Each row of a before or after table is a point. One or more steps were done to the points. Then noise was added and the rows were shuffled. The steps act on columns, c1 being the first. Write out the steps. A step turns or swaps two columns, mirrors them in a line or flattens them onto one, adds a multiple of one to another, or multiplies or shifts one. Angles are multiples of 10 degrees, from the lower column toward the higher: turns from -170 to 170, lines from 10 to 170 but not 90. Use the fewest steps. Two steps may share a column if one is a turn and the other turns, adds or multiplies; they go together, in the order done. Otherwise the lowest column goes first.

Before (12 x 3):
[[-43  21   5]
 [ 19 -12  -2]
 [ -5 -48 -28]
 [ -7  29  21]
 [ 40  24  11]
 [-42  44  58]
 [-26 -15  27]
 [  4   6   4]
 [-45  -7  21]
 [-10 -13  -2]
 [-28  56  28]
 [-16   4   1]]
After (12 x 3):
[[ -6  41  21]
 [  6 -58 -29]
 [ -9 -15   4]
 [ 17 -17   2]
 [-43  31   3]
 [-37  71  29]
 [-54  56  54]
 [  7   6   5]
 [-25 -23  28]
 [-14   6   3]
 [ 35  28   5]
 [-51  -6  24]]
Steps: add -0.3 times c3 to c1; multiply c2 by 1.3

Before (8 x 4):
[[ -5  18   1 -31]
 [  8  26 -19 -13]
 [-23 -12 -19   6]
 [-30 -52   8 -24]
 [  4  34   4 -36]
 [ 13  23  43  -2]
 [-43 -20   1  14]
 [ 19  22 -20 -23]]
After (8 x 4):
[[ 46   9  10 -46]
 [-21  -3  10 -59]
 [  2   4 -39  49]
 [-18   1 -25  23]
 [ -1 -21   5 -82]
 [ 14 -38 -33  78]
 [-21 -13  22 -59]
 [  5 -29   1 -56]]
Steps: swap c1 and c3; turn c2 and c4 by -70 degrees; multiply c4 by 2

Before (12 x 8):
[[-42 -55 -64 -47  27  -3 -29   6]
 [  8  27 -18  25  11  19  29  14]
 [ 44  23  -9  23  -7 -39  12 -15]
 [ -5 -33 -61 -49  75 -10   1  27]
 [ 26  42   0 -15  -9  17  23 -46]
 [ 22  20  28  19 -15 -31  43 -11]
 [  0  25 -19  27   2  35  24 -39]
 [ 20  10 -14  42 -19 -31  20   4]
 [ 34  -9  36  18   8 -28  -1  20]
 [-49  13 -43   4  47  12  72  -2]
 [  3 -13 -37 -36  12  -1  35  45]
 [ 41 -28  -5  41  -9 -10  45 -15]]
After (12 x 8):
[[ 11  46 -40   2 -60  38  33  23]
 [ 31  12 -10  29 -56 -20  35  14]
 [-10  19  21  35 -40  40  30   6]
 [ -2  12 -24  23 -65 -12  49 -18]
 [ -4 -13  55 -59  25  10  -2  39]
 [-21 -34  39 -64 -25  19 -47  54]
 [ 13 -39  -9  27 -59  11  58  11]
 [-15  -2  56 -40 -36  19  31   9]
 [ 33 -15   1  10 -39  -8  18 -41]
 [-11  17 -25  33 -46  57  18  36]
 [  6  -7  10  43 -68 -10  26  13]
 [-78  13  19   7  -1  30  38  39]]
Steps: turn c1 and c7 by 30 degrees; turn c2 and c4 by 20 degrees; turn c3 and c8 by -120 degrees; shift c5 by -50; shift c6 by 20

Before (9 x 9):
[[  1  17 -38   5  36 -23 -20   5  14]
 [-18  -4 -37  -3  44  -9  -4  -7 -16]
 [  5  -6 -13  26 -24  11  -1 -27 -14]
 [ -8  12   1 -25 -29  25   7   6 -31]
 [ 26  10 -36  13  44   0  24  24   5]
 [ 12  -9   9  10 -13 -18  15 -23  -1]
 [  2 -25   2 -31 -25  36 -15   6 -27]
 [  4 -17 -13  19 -40 -23  17   4  -8]
 [ -4 -13 -16 -25 -29  33  15 -16  -2]]
After (9 x 9):
[[   3    4  -10   19   68  -24 -104   -3   -9]
 [ -16   18  -31   -2  -80  -11  109  -21   -1]
 [  12   16   17    9   12  -17  -35   -9  -11]
 [   5   12    0   26   48   11  -54  -19  -17]
 [  -1    7   -6  -25   48   33  -79  -16    3]
 [  -9   32   -1  -23   50   25  -71    2  -23]
 [   6   -5   -4  -28   59   36  -48    3  -28]
 [  -1   39  -34    3  -57  -21   96   -9   11]
 [  25   26  -37   13 -102   -1   83    3  -21]]
Steps: add -1 times c1 to c9; shift c2 by 20; turn c3 and c8 by 30 degrees; multiply c8 by 0.7; multiply c5 by 3; turn c5 and c7 by 130 degrees
